Every row gives one point. A path goes straight from each point to the next, and from the last back to the first. The post is the endless flat space through its rows: a point in 2 columns, a line in 3, a plane in 4, and so on, so that a path can go around it. How many times does the path go around the post? Going back the other way cancels.

Post:
[[-0.04 -0.04]]
Path, 14 rows:
[[-0.56 -0.19]
 [-0.28 -0.28]
 [ 0.11 -0.54]
 [ 0.54 -0.20]
 [-0.05 -0.29]
 [-0.79 -0.30]
 [-0.46  0.37]
 [-0.05  0.21]
 [-0.43  0.09]
 [-0.26 -0.31]
 [ 0.03 -0.28]
 [ 0.42 -0.03]
 [ 0.66 -0.42]
 [ 0.02 -0.36]]
Times around: 0

Post:
[[-0.18  0.05 -0.79 -0.07  0.34  0.07]
 [ 0.30  0.02 -0.10  0.43 -0.55  0.17]
 [ 0.13  0.52 -0.29  0.19 -0.24  0.99]
 [ 0.29 -0.41  0.25  0.33  0.36 -0.89]
 [ 0.11 -0.12  0.44  0.25 -0.45 -0.41]]
Path (13 x 6):
[[ 0.03  0.03 -0.65  0.37 -0.14  0.96]
 [ 0.22 -0.32 -0.26  0.16 -0.11  0.21]
 [ 0.59  0.06 -0.44  0.33 -0.62  0.25]
 [ 0.04  0.04 -0.70  0.23 -0.66 -0.78]
 [ 0.04  0.04 -0.63  0.55  0.15 -0.12]
 [-0.05 -0.05  0.19  0.34 -0.18  0.03]
 [-0.45 -0.16  0.07 -0.13  0.04  0.03]
 [ 0.23  0.13  0.47 -0.36 -0.05  0.26]
 [ 0.42  0.18  0.01  0.02  0.22 -0.49]
 [ 0.42  0.19 -0.04  0.45 -0.29 -0.21]
 [ 0.39  0.23 -0.22  0.27  0.17  0.06]
 [ 0.06  0.60  0.15  0.31  0.13  0.12]
 [-0.39 -0.05 -0.21  0.19 -0.35 -0.18]]
Times around: 2
